Every row gives one point. Two turns around zero, p and q, are shown by what they do to some points. Write where each new point lands after one turn and then the other. Backwards means that the second turn is done in reverse. Each puzzle has new turns, and all numbers are rounded.

Turn p:
[ 26 -25  36] -> [29  3 42]
[-1 12 12] -> [ 3 17 -1]
[-17 -13  -6] -> [-19  -9   6]
[ -8  25 -43] -> [-13 -12 -47]
Turn q:
[ -6   8 -12] -> [-14   6  -2]
[-20 -45 -29] -> [  5  13 -55]
[14 17 27] -> [  9 -15  30]
[ 33  20 -12] -> [ 2 28 29]
[-20   1  26] -> [ -2 -33  -1]
Where do these land?
q, then p: [-25  26  16] -> [-26  -4  29]
q, then p: [  5 -33   3] -> [ 21 -21 -15]
q, then p: [ 25 -18   4] -> [30  2 -8]
p, then q: [ 34 -27 -15] -> [44  8 -9]
q, then p: [-36  34 -18] -> [-52   8   5]
q, then p: [-2 18 10] -> [-7  7 18]

Turn p:
[ 15  27  -8 -24] -> [  7 -14   8 -36]
[ 8 -7 13  0] -> [-10  -8   8   8]
[ 13 -18   1  40] -> [ 12 -14  -8  41]
[-12  15  15  -7] -> [ 0 13 20 -8]
[-23 -17 -21 -10] -> [-10  22 -27  -5]
Turn q:
[ -3 -16   4 -15] -> [  5   6   6 -20]
[ -6 -11  -5   2] -> [  4  -8  -3 -10]
[-28   3  12 -37] -> [-19  31  -9 -30]
[20  1 13 23] -> [ -1 -15  22  20]
[-27   4   7 -16] -> [-20  13 -12 -19]
[ 15  13 -24  35] -> [ 12 -26 -13  35]
[29  6 -7  9] -> [18 -2  9 24]
Where do these land?
q, then p: [28 -4  2  6] -> [  0 -17  15  18]
q, then p: [-17 -22  -6   8] -> [-24  -1 -15  -8]
p, then q: [-11 -23  11  -6] -> [-20  -9 -18   0]
p, then q backwards: [ 6  0 13 14] -> [15  3  4 12]
q, then p backwards: [ -6  48 -19 -21] -> [-38 -34 -18  14]

Turn p:
[-19  -4   5  20] -> [-22  13  -4 -12]
[ 18 -11 -26  12] -> [ -3 -22 -27   7]
[-10  -1   9 -15] -> [  9   5  13 -11]
[ 18 -16  -2   7] -> [ -9 -23  -2   4]
[-8 47 25 -8] -> [11 42 23 24]
[  1 -14 -12 -16] -> [ 15 -15  -4 -13]
Turn q:
[  0 -22 -20   0] -> [ -5  -1 -18 -23]
[-8 -7 21  3] -> [-13 -15   6  11]
[ 24 -11 -46  29] -> [ 37  -6 -21 -43]
[ 7 15  2  0] -> [11  6  9  6]
[ 17  12  16 -16] -> [-3 12 28  4]
[-24  -1  16  -2] -> [-16  -8  -6  22]
[-15  14  11 -14] -> [-9 11  2 23]
Where do these land?
p, then q: [-7 13  4 12] -> [11  3 -5 15]
p, then q: [ 20 -26   9  -1] -> [-27 -18  -5  -8]
p, then q: [ -4  48  -1 -18] -> [44 -2 26  5]
p, then q: [-22 -21   0   4] -> [-20  22  -4   5]
q, then p backwards: [ 14 -14 -12   4] -> [-15 -16  -5  -8]

Turn p:
[ 3  6  1 16 -6  4] -> [  3 -16  -7   6   2   0]
[-21   9  23   8   3 -21] -> [ 17   2  -2   9 -33 -10]
[19  2  0 -4  6  0] -> [-3  0 13  7 13 -5]
[-12 -14  19  -2   4  -9] -> [ -7   6   3  -3 -24 -10]
[-8 14  0  4  8 24] -> [-3 -6 -3 12 -1 27]
[ -3 -13 -10 -33 -20  10] -> [ -6   9  11 -38   7  12]
[ 22  -3 -32  11   6  -8] -> [ -1   5 -14   7  36 -14]
Turn q:
[11 -2  8 -4 -2  8] -> [11  7 -3 -2 -5 -7]
[-15   0   6  -1 -14  -7] -> [-13   7   0   5 -10  12]
[  9   8 -12   9 -10  15] -> [  5 -15 -17  -2 -10  -7]
[-14   9  -5   0  -9 -31] -> [-15   0  -1  20   9  25]
[-10 -34   0 -17   8  -2] -> [ -4   6  37   5  -6 -11]
[ 48  11   4  12  11 -10] -> [ 45  -5 -15   1  22   4]
[ -5   7  -5 -12  -6  16] -> [-10   2 -10   2  -8 -17]
[-17   3   0   9 -12  -8] -> [-15  -2  -2   1  -8  17]
[-7 -2  4  5 34 18] -> [ -5  -1  10 -31  16 -16]
Where do these land?
q, then p: [ 23 -19  -3   3 -13 -11] -> [-12 -26   8   4  10 -13]
p, then q: [-19   6  -7   7  -7   2] -> [  4 -14  -4   9  -7 -14]
p, then q: [ 19   6  11 -18   5   1] -> [  6  22   0 -16   3   8]
q, then p: [-18 -12   2  27 -21  11] -> [ -8 -12   4 -37  -5  14]
q, then p: [11 -6  1 10 16 -4] -> [-12   6  17   7   3  -4]
q, then p: [  0  -3 -25 -27  -7  15] -> [ 13  -1 -21  -2 -12 -30]
p, then q: [ 2 18 -9  6 16 -4] -> [ 12 -15  -9 -14   8   4]
p, then q backwards: [-17   8  31  -8  10 -10] -> [  2 -28   8  -5 -26   6]
